Each point is reached from the start by the listed moves, each made once or not at all, plus a little noise. Say if it took an odd or an even number of moves. Then give how often each move was made.

Moves:
(1): [0.56 0.37]
(2): [-0.45  0.78]
Start: [-0.27 -0.22]
Points:
[-0.26 -0.14] -> even (0, 0)
[-0.67  0.56] -> odd (0, 1)
[0.29 0.11] -> odd (1, 0)

Moves:
(1): [ 1.12 -0.09  0.14  0.20  0.10 -0.16  0.04 -0.13 -0.15  0.01]
(2): [ 0.01  0.94  0.07  0.00  0.36  0.31  0.21  0.21 -0.02  0.12]
(3): [-0.12 -0.06  1.01  0.33 -0.24  0.07 -0.13  0.21  0.19  0.06]
(4): [-0.10 -0.03 -0.29  0.58 -0.11 -0.06  0.02 -0.02 -0.05  0.10]
(5): [-0.07 -0.32  0.06  0.17  0.93 -0.04  0.01 -0.02  0.20  0.10]
(6): [ 0.07 -0.14 -0.05  0.04 -0.02  0.63  0.10 -0.08  0.01 -0.11]
(7): [-0.03 -0.14  0.06 -0.01 -0.08 -0.10  0.83  0.15  0.11 -0.08]
(8): [ 0.00 -0.01 -0.21  0.09  0.05 -0.02 -0.18  0.65  0.13 -0.04]
Start: [-0.31  0.14  0.33 -0.06  0.16  0.26 -0.57 -0.23 -0.18 -0.19]
Points:
[-0.36  0.50  0.38  0.12  1.35  1.04  0.64  0.03  0.10 -0.18] -> even (0, 1, 0, 0, 1, 1, 1, 0)
[ 0.69  0.49  1.30  0.76  1.32  1.01 -0.45  0.60  0.14 -0.11] -> even (1, 1, 1, 0, 1, 1, 0, 1)
[ 0.76 -0.30  0.54  0.37  1.21  0.07 -0.55 -0.42 -0.07 -0.03] -> even (1, 0, 0, 0, 1, 0, 0, 0)
[ 0.62  0.51  0.21  0.93  1.38  0.22  0.31  0.56  0.09 -0.02] -> even (1, 1, 0, 1, 1, 0, 1, 1)

Moves:
(1): [ 0.99 -0.04  0.01 -0.01 -0.14 -0.15 -0.39  0.49 -0.11 -0.17 -0.07  0.02
  0.20  0.24  0.19  0.13]
(2): [-0.16  0.53  0.25 -0.16 -0.22 -0.06 -0.14 -0.08 -0.05  0.17 -0.10 -0.15
 -0.33 -0.15  0.02  0.33]
(3): [-0.04 -0.15  0.50 -0.18  0.47  0.12  0.07 -0.01 -0.20  0.08 -0.12 -0.02
 -0.11 -0.33 -0.11  0.00]
(4): [-0.08  0.22 -0.04  0.93  0.09  0.13 -0.20 -0.04  0.05  0.18 -0.06  0.17
  0.09 -0.31  0.13 -0.12]
(5): [ 0.13  0.33 -0.16 -0.02  0.61 -0.19 -0.08 -0.35  0.12 -0.23  0.11 -0.18
  0.21  0.09 -0.05  0.02]
(6): [-0.05  0.27  0.08 -0.32 -0.23  0.64 -0.18 -0.10 -0.14 -0.26 -0.11  0.00
  0.10  0.04 -0.05 -0.51]
(7): [-0.17  0.21  0.06  0.10  0.09  0.12  0.57  0.16  0.30 -0.38 -0.51 -0.02
  0.06  0.46  0.04 -0.03]
(8): [-0.20  0.18 -0.29  0.04  0.08 -0.14 -0.26  0.64 -0.13 -0.04  0.24 -0.10
 -0.10  0.21 -0.04 -0.34]
(9): [ 0.19 -0.12  0.15  0.07  0.01  0.04 -0.03 -0.01  0.43 -0.12  0.38  0.01
 -0.33  0.08  0.14  0.00]
(10): [ 0.12 -0.03  0.01 -0.04  0.13  0.24  0.36 -0.03  0.21  0.83  0.05 -0.31
  0.06 -0.04  0.01  0.33]
(11): [ 0.06  0.35 -0.06  0.29 -0.13  0.00  0.37  0.28 -0.29  0.00  0.73  0.13
  0.04 -0.03  0.05  0.21]
(12): [ 0.07 -0.04 -0.16 -0.08  0.13  0.02  0.00 -0.01 -0.09  0.15  0.00  0.55
 -0.06  0.31 -0.07  0.00]
(13): [-0.42  0.30  0.54 -0.20 -0.15 -0.02 -0.33  0.15  0.42  0.09 -0.19  0.48
  0.79 -0.12  0.06 -0.37]
(14): [-0.25 -0.09  0.35  0.35 -0.09 -0.10 -0.26 -0.04 -0.46  0.06  0.22 -0.31
  0.26  0.68  0.10 -0.03]
Start: [ 0.25  0.00 -0.21 -0.01 -0.06  0.32  0.08  0.30  0.40 -0.98 -0.12 -0.22
  0.00 -0.01  0.30  0.10]
Points:
[ 0.80  0.08  0.21  0.45 -0.18  0.19 -0.02  0.90  0.12 -1.50 -0.52 -0.53
  0.50  1.36  0.62  0.21] -> odd (1, 0, 0, 0, 0, 0, 1, 0, 0, 0, 0, 0, 0, 1)
[ 1.30  1.29  0.53  0.98  0.85  0.58  0.64  0.71  0.89 -0.63  0.31 -0.58
 -0.10  0.00  0.73  1.00] -> odd (1, 1, 1, 1, 1, 0, 1, 0, 1, 1, 1, 0, 0, 0)
[ 0.01  1.08  0.38 -0.07  0.25  0.77 -0.05 -0.12  0.51 -1.60 -0.17 -0.29
 -0.09  1.49  0.45 -0.12] -> odd (0, 1, 0, 0, 1, 1, 1, 0, 1, 0, 0, 1, 0, 1)
[ 1.08  0.27  0.25  0.17  1.24  0.28  0.10  1.14  0.49 -0.81  0.18 -0.58
  0.21  1.68  0.50  0.17] -> odd (1, 0, 1, 0, 1, 0, 1, 1, 1, 1, 0, 1, 0, 1)
[ 1.13  0.21  0.18  0.94 -0.30  0.88 -0.98  0.60  0.07 -1.15  0.22  0.22
  0.28  1.04  0.74 -0.42] -> even (1, 0, 0, 1, 0, 1, 0, 0, 1, 0, 0, 1, 0, 1)
[-0.53  1.45  0.64  0.88  0.55  0.46  0.00  0.07  0.90 -0.10 -0.60 -0.01
  1.11  0.92  0.52  0.24] -> even (0, 1, 0, 1, 1, 0, 1, 0, 0, 1, 0, 1, 1, 1)
